Each row is a point. Examples show where two turns around zero, p and q, send a point. Write where each new point lands after one turn and then the other. Backwards means that the second turn is done in reverse. Each puzzle has new turns, and all numbers are rounded.
In the rows, 128 means zero.

Turn p:
[137 140] -> [143 128]
[115 159] -> [145 157]
[132  86] -> [ 96 100]
Turn q:
[150 155] -> [157 148]
[95 92] -> [ 86 103]
[112 121] -> [111 126]
[123 149] -> [129 150]
[158 124] -> [156 116]
Where do these land?
p, then q: [143 142] -> [146 119]
q, then p: [123  86] -> [ 87 118]
q, then p: [117 156] -> [151 148]

Turn p:
[156 126 143] -> [156 120 115]
[114 114 126] -> [110 122 123]
[ 98 167 150] -> [127 115 180]
[144 105  93] -> [119 156  94]
Turn q:
[117 146 143] -> [122 151 117]
[160 153 154] -> [151 135  86]
[127 117 101] -> [116 105 142]
[143 144 112] -> [119 111 109]
[ 85 120 155] -> [124 172 154]
[135  88 104] -> [137  95 161]
Where do these land?
p, then q backwards: [102  99 157] -> [143 133  82]
p, then q: [179 136 115] -> [126  94  87]
q, then p: [122 147 129] -> [117 140 139]
q, then p: [109 130 112] -> [113 113 141]

Turn p:
[156 138 159 121] -> [146 105 138  97]
[163 127 139 156] -> [126 116 170 112]
[134  89 118 116] -> [ 93 108 118 134]
[ 88 145  90 114] -> [139 154  99 171]
[ 99 141 133 133] -> [137 157 116 126]
Turn q:
[122  73 171 105] -> [152  74 104  91]
[133 134 104 146] -> [122 153 118 142]
[103 137 122 136] -> [133 124 132 155]
[149 155 132 155] -> [141 165 147 125]
[133 142 111  99] -> [ 93 124 139 127]
Where do these land?
q, then p: [ 94 144 130 137] -> [115 137 159 111]
p, then q: [157 109 109  90] -> [141 121  75 132]
q, then p backwards: [157 151 134 133] -> [121 133 144 161]
p, then q: [ 90 125 123 157] -> [127 140 167 154]
q, then p backwards: [ 94 103 139 114] -> [153 127 118  91]
p, then q: [155  99 149 124] -> [124  86 112 126]
p, then q: [150 165 112 141] -> [154 146 134  93]

Turn p:
[141 141 134 140 113 164] -> [139 159 144 135 142 149]
[ 68 118 118 133 105  76] -> [110  66 163 131  90 112]
[141 121  99 141 166 144] -> [100 130  96 128 153 150]
[141 143 144 130 135 109] -> [132 140 113 134 104 119]
[152 117 108 127 112 142] -> [142 131 126 105 141 153]
[105 151 141  88 155 100] -> [102 131 122 122 111  71]
[148 105 152 137 110 160] -> [170 139 133 142 154 142]
Turn q:
[115 126 139 128  96 154] -> [124 104 147 125 136  97]
[131 106 101 149 137 134] -> [132 110  97 115 110 132]
[136 163 132 163 176 100] -> [130 133 121 132 143 201]
[142 138 148 106 125 148] -> [125 140 163 118 121 120]
[ 85  86 119 101 118 150] -> [125 132 104  98 143  70]
[131 149  88 136 131 116] -> [ 97 123 106 144 115 147]
[144 142 169  95  99 126] -> [136 149 179 150 131 106]
[114 106 156 118 108 118] -> [154 134 134 137 147  98]
[153 136 101 158 162 106] -> [130 127 100 133 106 180]
Where do these land?
q, then p: [166 118 121 113 154 121] -> [139 159 158 109 119 139]
p, then q: [115 112 120 100 160 119] -> [130 151  86 132 137 127]
q, then p backwards: [111 126 111 124  82 126] -> [ 96 119 148 121 159 114]
p, then q: [109 112 154 154  72 136] -> [179 110 171 121 111 134]
q, then p: [138 139  97 117 121 174] -> [139  97 167 121 125  99]
p, then q: [131 130 126 144 171 106] -> [109 103  89 133 132 120]
q, then p: [126 159 167 145 135 114] -> [133 154 109 164 153 126]

Turn p:
[144 138 142 135 124 163 111 137] -> [116 122 130 103 130 154 155 123]
[124 128 128 140 122 174 120 109] -> [103 137 138  96 109 150 127 121]
[126 123 138 130 148 105 109 121] -> [139 121 145 124 151 114 119 142]
[119 152 127 130 124 110 110 122] -> [144 150 141 132 137 128 135 145]
[139 117 122 137 114 112 130 126] -> [147 127 128 136 131 132 117 112]
[131 123 119  82 129 107 115 127] -> [157 113 133 134 108  98 139 145]
[122 127 111 134 136 136 117 142] -> [123 119 131 135 124 147 124 144]
[136 123 123 139 139 103 225 131] -> [111 141  54 161 140  97  91  98]
[111 121 142 126 116 142 116 137] -> [112 124 150 132 122 131 143 121]
Turn q:
[142 146 160 127 118 120 126 115] -> [145 116 149 149 112 144 119 125]
[136 125 110 134 117 107 122 107] -> [132 109 137 137 143 117 151 136]
[139 115 156 122 174 125 163 110] -> [113 123 149 121 157 165 101  95]
[132 113 127 156  97 113 129 118] -> [123 102 135 125 118 137 158 150]
[133 125 117  99 133 137 126 168] -> [153 155 106 103 132 119 114 128]
[127 118 118 158 138 117 112 120] -> [107 126 130 140 144 132 140 153]
[ 82 121 119 118 153 136 127 149] -> [100 136  96 114 132 109  96 127]
[143 115 133 117 106 149 122 115] -> [143 128 115 136 116 141 153 111]
[117 173 111 122 116 149 124 152] -> [135 159 133 127  97  88 120 129]
Where do these land?
q, then p: [106 138 125 133 123 136 110 148] -> [144 137 133 155 125 143 136 135]
q, then p: [134 165 112 112 117 106 155 126] -> [155 119 137 121 154  93 137 109]
p, then q backwards: [128 111 142 166 126 100 111 116] -> [151 139 134 110 166 108 144 120]
p, then q: [125 104 118 108 113 114 137 111] -> [146 105 135 144 128 135 147 146]
q, then p: [116 138 136 125 128 157 105 127] -> [137 157 131 136 126 153 121 128]
p, then q backwards: [173 136 125 127 122 107 108 109] -> [159 117 124  91 115 115 136 150]
q, then p: [142 128 160 126 133 174 177 131] -> [118 165 145  85  91 114 151 116]
q, then p: [127 126 142 116 164 124 137 123] -> [122 126 149 101 133 131 124 150]
p, then q: [108 108 107 148 127 140 115 120] -> [128 134 104 150 101 140 126 134]
p, then q: [119 126 114 119 126 123 126 167] -> [105 133 130 106 119 144 145 144]

Turn p:
[137 159 143  83 134 115 130 134 108 138 133] -> [129  79 115 102 142 130 107 135 134 120 125]
[107 112 151 158 121 139 150 128 136  96 126] -> [140 149 138 151  99 147 141 145 101 116 116]
[145 144 138 112 133 134 128 143  99 194 129] -> [152  86 126  98 143 131 142  98 164 123 150]
[136 129 146 159 145 137 119 116 153  91 127] -> [137 167 127 150 122 150 104 128 117 125 104]
[130 120 143  80 119 152 117 137 129 163 132] -> [129  92 122 124 119  99 126 115 161  95 135]
[111 132 120 159 148 148 148 118 134  89 122] -> [122 159 121 151 117 160 123 131  91 125 138]
[133 126 117  94 138 114 126 168 126 160 110] -> [107  86 145 128 142 129 131 128 167 133 145]
[122 126 124 164 127 125 143 132 151  88 173] -> [145 173 133 148 150 133 131 165  98 115 123]
[124 131 126 134  96 123 104 137 108 126 110] -> [138 111 144 133 117 105 128 117 117 158 123]
[113 106 106 123 136 117 108 110 100 130 130] -> [100 125 121 123 140 111 151 104 111 137 117]
[161 108 134  90 123 100 127 128 102 174 111] -> [119  86 112  99 130 118 153 120 179 146 114]
[114 138 119 146 113 133 157 103 160 108 129] -> [127 168 127 119 103 132 120 155 108 124 144]
[113 131 117 137 136  99 100 116 143 146 127] -> [109 146 156 104 143 119 124 112 132 136 118]
[146 130 108 153 123 156 136 122 143  90 133] -> [139 165 105 160 124 129 114 139 113 138 142]
Turn q:
[121 138 135 105 115 149 116  97 146 101 117] -> [106 136 145 144 132 148 123 104 120  99 152]
[111 158 102 140 126 114 147 106 119 115 138] -> [137 171 106 134 119 114 134 115 141 111 127]
[155  98 144 132 107 116 139 158 143 133 143] -> [152  88 123 106 126 122 126 140 124 147 155]
[127 113 145 130 105 138 123 173 110 151 161] -> [151 105 143 106 137 141 150 155 160 158 136]
[110 167 119 119 157  92 134 143 128 130 108] -> [ 96 146 121 108 110  90 121 120 144 122  99]
[111 134 111 141 146 166 134 103 146  90 105] -> [117 142 109 146 154 151 106 111 118  80 117]
[137 139 112 140 116 146 109 108 140 124  93] -> [128 128 129 140 119 154 116  89 112 117 111]
[156  82 130 117 118 127 110 150 106 122 138] -> [148  98 144 123 107 147 129 171 113 135 138]
[114 151 102 112 153 118 151 122 133 161 142] -> [115 175 120 106 142 105 130 128 123 149 117]
[160 102 165 128 116 138 136 139 103 133 121] -> [158  91 161 142 132 120 120 145 124 137 134]
[114 174 119 140 169 109 120 107 141 136 146] -> [ 91 168  96 144 125 111 116 117 147 147 117]
[120  81 152 133 110 122 120 132 121 139 124] -> [138  89 136 136 132 130 163 143 112 133 133]
Where do these land?
q, then p: [132 123 130 136 100 111 129 130 154 106 136] -> [124 144 105 130 140  99 141 146 120 121 128]
p, then q: [137 124 141 139 143 114 135 165 150 114 147] -> [121  97 117 129 146 132  95 130 149 128 111]
p, then q backwards: [113 120 125 138 141 182 110 118 155 153 126] -> [125 170 128 121 101 123 141  94 134  93 119]
q, then p: [147 108 139 135 112 123 165 118 135 112 150] -> [138 136 108 133 176 123 137 141 135 135 115]
q, then p: [164 120 119 104 138 112 109 119 123 104  43] -> [136 101 130 142  82  99 141 108  88 162  71]
p, then q: [128 114  89 125 120 126 132 117  88 135 120] -> [144 161 119 118 141 105 156 141 110 140 123]
p, then q: [112 116 132 126 118 127 119 151 137 123 126] -> [132 102 120 139 130 114 135 127 140 126 130]
p, then q backwards: [120 123 105 135 116 142 116 118 144 149 136] -> [121 150 133 111 119 113 151 114 132 127 136]
q, then p: [106 128 133 105 132 115 129 133 149 157 141] -> [111 110 135  99 133 137 140 136 125 102 140]
p, then q: [124 159 136 113 145 120 140 141 152 104 137] -> [109 108 133 127 124 161 120 150 151 123 115]
q, then p: [123 112 132 145 140 118 110 109  87 111 141] -> [157 140 151 152 125 141 137 144 126 154 147]
q, then p backwards: [114 155 136 151 119 137 169 114 138 152 120] -> [149 121 117 145 132 138  84 121 115 150 154]
q, then p backwards: [110 160 139 103 130 142 120 124  31 146 143] -> [133  79 151 174 102  94 120 164 191 132 128]
q, then p: [163 130 138 137 138 123 108 135 148 127 126] -> [127 135 140 130 129  94 145 101 134 127 123]

Turn p:
[124 152 133  92 139 136 151 117 107 143 139 115] -> [123 111 147 136 147 146 147 110 113 117 153 102]
[110 110  84 115 143 169 158 113 112 124 106 111] -> [142 132 158 119 173 152 144 140 142 168 118 100]
[144 150 109 116 120 137  80 131 100 164 173 169] -> [ 94 116 132  96  92 166 116 141 104  79 106 104]
[108 117 151 141 117  63  91 150 133 103 124 118] -> [133 168 104 118  78  86 138 106 143 120 143 150]
[123 108 144 135 114 160 134 112 107 122 128 114] -> [130 121 109 129 155 120 150 157 137 128 128 111]
[135 134 144 102 122 127 100 142 147 107 121 113] -> [118 128 117 144  99 142 147 128 146 133 149 150]
[127 116 118 133 134 132 143 105 136  94 156 122] -> [132 133 137 141 131 115 104 151 146 139 148 102]
[140 163 111 159 119 153 158 121 129 134 106  87] -> [157 100 135 134 145 124 141 146  83 173 131 131]
[131 130 138 123  99  89 109 120 154 150 116 159] -> [107 106 108 111 101 112 110  90 138 121 112 148]
[118  94 116 133 129 144 187 153 151 131 130 113] -> [107 150 152 152 180 108 121 133 126 161 122 139]
[167  89 113 118 150 126 177 133 126 139 116 122] -> [125 135 155 112 189 132 105 129 133 135 147 157]
[124 171 147 154 154 130  61 109 134 166 155 145] -> [149  93 139 133  66 130 132 139 110  68  93 123]
[111 130 154 144 123  97 115 159 130  87  95 177] -> [146 172  71 140 107 129 109  92 141 125 112 145]
Turn q:
[143 158 136  81 107 128 118 116 171 176  89 142] -> [191 147 155 112 111 161 108 122 105 130  84 147]
[145 164 159  96 105  85 113 119 120 100 122 161] -> [115 130 180 159 112 109 106  97 105 135  97 156]
[131 161 121 119 135 127 126 105 131 143 131  88] -> [156 118 101 121 127 130 112  90 141 131 123 138]
[104  92  98 136 132 113 125 138 117 107  99 126] -> [109 137 115 124 114 120 133 159 116 167 160 133]
[131 101 130 146 174 152 133 166 114 120 140 100] -> [125 122 110 118 172 101 126 155 155 127 158  98]
[139 154 164 107  93 115 130  98 168  90 122 144] -> [121 130 184 148  93 151 115  93 144 141  96 128]
[149  94  81 142 103 137 135 154 106 121 118 122] -> [105 145 114  84 102 100 139 160 127 118 151 133]
[116 119 156 124 131 155 111 109 112 149 146 112] -> [130 121 108 129 146 142 118 107 109 113 126  88]
[134 131 131 113 165 146 137  93 131 142 158 138] -> [141  84 108 146 135 142 116 135 136 108 104 115]
[127  93 112 185 132 123 160 154  99 134 102 131] -> [ 92 161  95 111 147 110 169 167 136 141 133 134]
[104 126  97 162 138 163 134 159 106 125 119 137] -> [114 112 118  93 154 124 171 149 122 134 156 131]
[144 145 138 136 105  84  86 115 160 107 141 147] -> [105 143 165 156 113 153  95 106 131 115 135 167]
[ 97 125 140 117 145 138 155 138 128 150 177 116] -> [159 112 110 161 140 122 156 124 136 103 141  96]
Where do these land?
q, then p backwards: [129 152 131 139 121 109 122 139 157 125 117 108] -> [130 114 120 113 152 109 133 140 139 112 103 127]
p, then q: [147 149 127  83 115 159 109 104 117 132 112 115] -> [138 120 117 114 112 134 148 158 143 111 136  75]
q, then p backwards: [111 127 112 109 133 129 157 160 135 129 107 101] -> [115 121 121 149 130 116 123 110 119  99 107  90]
p, then q backwards: [100  95 145 138 147 162 155 119 177 113 125 150] -> [149 134 174 130 179  91 155 122 144 118 137 128]
q, then p: [125 127  90 151 102 138  99 152 119 144 109 123] -> [ 99 135 132 135 128 165 120 112 122 111 146  88]
q, then p: [150  87 143 141 114 104 126  98 111 129 129 154] -> [146 152 107 127 107 127 161 118 112 157  99 110]
q, then p: [170 137 106 156 117 127  95 103 108 108 156 112] -> [120 139 125 129  90 128 125 120 183 139 114  86]
p, then q: [117 111 153 141 101 158 133 153 112 103 160 121] -> [140 126 117 124 146 105 165 122 143 138 167 161]
p, then q: [129 135 144  99 173  93 107 102 127 152 100 103] -> [104 121 151 155  94 136 114 134 159 112  83  97]
q, then p: [163 158 152 154 167 132 130 167 114 130  98 148] -> [163 146 150 150 131 149 122  78 146  93 121 158]
p, then q: [112 109  88 140 121 101  92 121 157  95 125 142] -> [163 164 156 115 105 159 116 103 110 117 125 148]
q, then p backwards: [107 121 116 109 119  92 164 153 123 172 180 146] -> [110 148 199 156 160 136 107 143 119 119 140 100]
q, then p: [103 157 158 104 136 161 174  92 107 131 145 141] -> [158 118 133  99 186  97 138 136 150 160 138 151]

Turn p:
[140 130 138 121 112  97 132 131 108 124 133 180 101 125] -> [133 139 186 126 135 140 126 141 140 111 116 139 101 138]
[127  94 101 129 155 145 141 160 121 124 120 138 116 136] -> [108  99 131 138 161 137 129 119 112 151 133 153 114 110]
[127 133 108 101 170 133 129 158 155 134 122 124 160 118] -> [116 121 106 157 153 147 176 112 127 142 141 118 143 122]
[ 99 146 142 149 104 128  95 107 126 120  86 124 124 120] -> [171 137 128 111  94 126 107  92 123 131 140 122 124 151]
[146 110 153 139 102 130 142  95 128  96 143 158 137 138] -> [112 149 153 139 111 120  89 130 155 122  97 147 143 132]
[142 113 126 103 112 116 129  87 108 110 150 128 127 129] -> [102 129 141 110 114 124 117 141 145 131  84 113 127 143]
[102 115 113 117 145 127 146 161 128 119 163 131 136 134] -> [107 127 137 122 157 125 147 133 140 153 139 126 134  88]
[121 138 168 140 129 132 115 125 115 139  99 106 135  96] -> [166 148 121 135 120 127 114 119  88 126 128 103 139 138]
[120 138 126 152 127 104 135 147 138 135  85  91 119 130] -> [164 107 117 126 129  90 145 106 102 113 143 134 127 131]
[113 132 133 137  99 134 125 111 147 164 106 110 122 113] -> [154 137  99 109 138 116 109 122 127 111 145 119 129 159]
[111 142  83 131 182 148 176 151 132 143 131 119 120 156] -> [ 97 102  91 137 157 126 153 112 124 116 148 137  95  70]
[152 121 130 139 111 114 107  95 113 140 163 143 145 142] -> [ 90 148 144 111  97 131 118 155 132 114 126 132 140 150]
[153 127 151 100 104 138 115 124 115 119 151 140 137 155] -> [112 139 143 149 104 125 116 166 151 148 120 121 122 142]
[142 154 129 144 102 144 112 132 128 121 116 113 133  96] -> [161 108 125 132 110 142 110 131 125 114 139 108 154 138]
[125 127 121 118 167 130 120 138 157 132 152 114 108 131] -> [130 129  99 118 140 144 164 144 127 139 121 147 128 108]
Turn q:
[136 154  98 155 142 138  90 128 112 118 110 126 130 119] -> [113 128 140  96 116 136 144 103 140 152 113 142  93 134]
[115 119 144 110 131 135 153 149 154 149 115 116 105 133] -> [130 126 114 144 168 134 108 130 140 122 149 120 150 144]
[105 118 124 116 132 121 159 133 136 132 115 150 142 118] -> [143 117 130 134 124 134 109 115 119  99 134 142 152 142]
[128 146 121 113 125 150 121 114 130 123 130 113 148 128] -> [127 121 145 128 116 118 114 140 137 136 145 138 105 124]
[140 113 133 130  97 130 156 139 108 134 120 132 128 117] -> [145 113 131 131 129 126 142 121 149 105 128 115 152 107]
[117 120 137 115 127  88 107 125 225  94 121 115 146 119] -> [126 195 170 158 154 135  99 143 100 151 127 178 154 141]
[120 115 118 133 126 139 157 143 130 135 152 132 107 118] -> [135 110 116 153 124 124 120 118 140 132 117 106 150 142]
[106 177 144 155 120 133 123 121 115 130 132 117 109 128] -> [ 94 139 119 132 121  97 153 110 143 124 146 122 107 146]
[120 118 124 159 118 124 131 131 118 153 144 120 143 152] -> [153 130 110 120 134  93 137 133 131 121 106 120 119 135]
[171 108 119 121 126 140 117 136 106 108 131 205 143 169] -> [169 119  82 128  90 182 152 138 116 125 112 151 115  90]
[118 111 101 117 130 124  33  98 112 125 127 119 139 127] -> [ 99 161 149  82 110 147 103 157 126 133  82 127  76 116]
[139 179 128 128 135 111 140 145 112 126 137 117 123 124] -> [101 115 115 125 125 100 139  99 123 147 148 137 132 113]
[135 110 136 120 136 131 147 133 104  97 130 116 137 144] -> [150 117 135 140 130 134 129 117 105 125 139 105 115 103]
[144 108 140 115 135 121 157  95 130 150 122 114  94 118] -> [109  95 139 137 157 136 141 159 120 117 130 107 153 137]
[127 124 154 131 141 137 130 131 129 148 134 126 127 106] -> [127 131 125 112 124 126 128 138 131 132 146 108 149 146]
Where do these land?
p, then q: [116 152 152 165 107 155 163 103 146 148 153 136 116 152] -> [ 91 163 138 138  96 141 118 103 134 167 110 161 132 117]
q, then p: [141 118 132  87 108 123 122 143 101 124  98 130 121 130] -> [142 124 115 124 141 168 121 120 131 149 106 114 157 118]
q, then p: [168 122 100 124 134 124 104 134 105 131 105 139  97 132] -> [131 122  95 136 173 149 109 103 125 142 119 119 114 134]
q, then p backwards: [125 104 119 122 111 123 107 177 126 123 133 122 151 120] -> [ 89 132 156 140 119 143 140 108 132 102 136 131 121 109]
q, then p: [115 123 133 129 125 143  98 129 121 114 121 117 165 139] -> [159 123 135 129 117 143 135 162 138 120 114 123 112 135]
q, then p: [113 118 112 141 143 127 167  94 133 131 134 160 109 147] -> [103 102 147 136 120 102  97 109 116 139 131 163 119 116]
q, then p backwards: [ 97 172 143 150 138 137 153 110 145 110 163 145 104 137] -> [157 130 135 115 136 128 114 128 136 149  86 122 173 171]
p, then q: [ 95 116 164 139 152 126 124 150 145 128 144  85 147 151] -> [111  95 123  98 110  85 125 112 126 125 114 153 165 119]
q, then p: [149 153  94 120 154 128 160 123 119 139 116 138 127 128] -> [ 90 141 139 117 156 131 107 121 123 146 116 148 123 147]
q, then p: [126 122 138 102 114 111  87 137 141 147 136 124 147 125] -> [152 126 140 135 124 157 159 127 138 137 151 102 128 136]
q, then p: [114 111 128 114 123 148 116 133 153 117 140  89 135 123] -> [156 144 116 126 106 133 148 154 105 128 145 138 133 133]
q, then p: [112 155 119 161 129 125 157 101 138 139 104 151  99 112] -> [100 147 131 136 127  93 111  97 155 134 122 159 115 106]
p, then q: [156 106 138 118 125 100 107 148 146  98 121 105 162 121] -> [179 124 122 109 141  96 145 133 113  98 133 145 138 123]
p, then q: [140 122 118 123 114 108 118 122  92 131 134 114 129 108] -> [135 137 130 121 150 125 113 129 122 111 146 103 117 102]
q, then p: [155 126 129 126 143 141 137 116 108 139 118 164 112  95] -> [105 125 112 142 155 110  96 126 150 156 131 117 141 132]
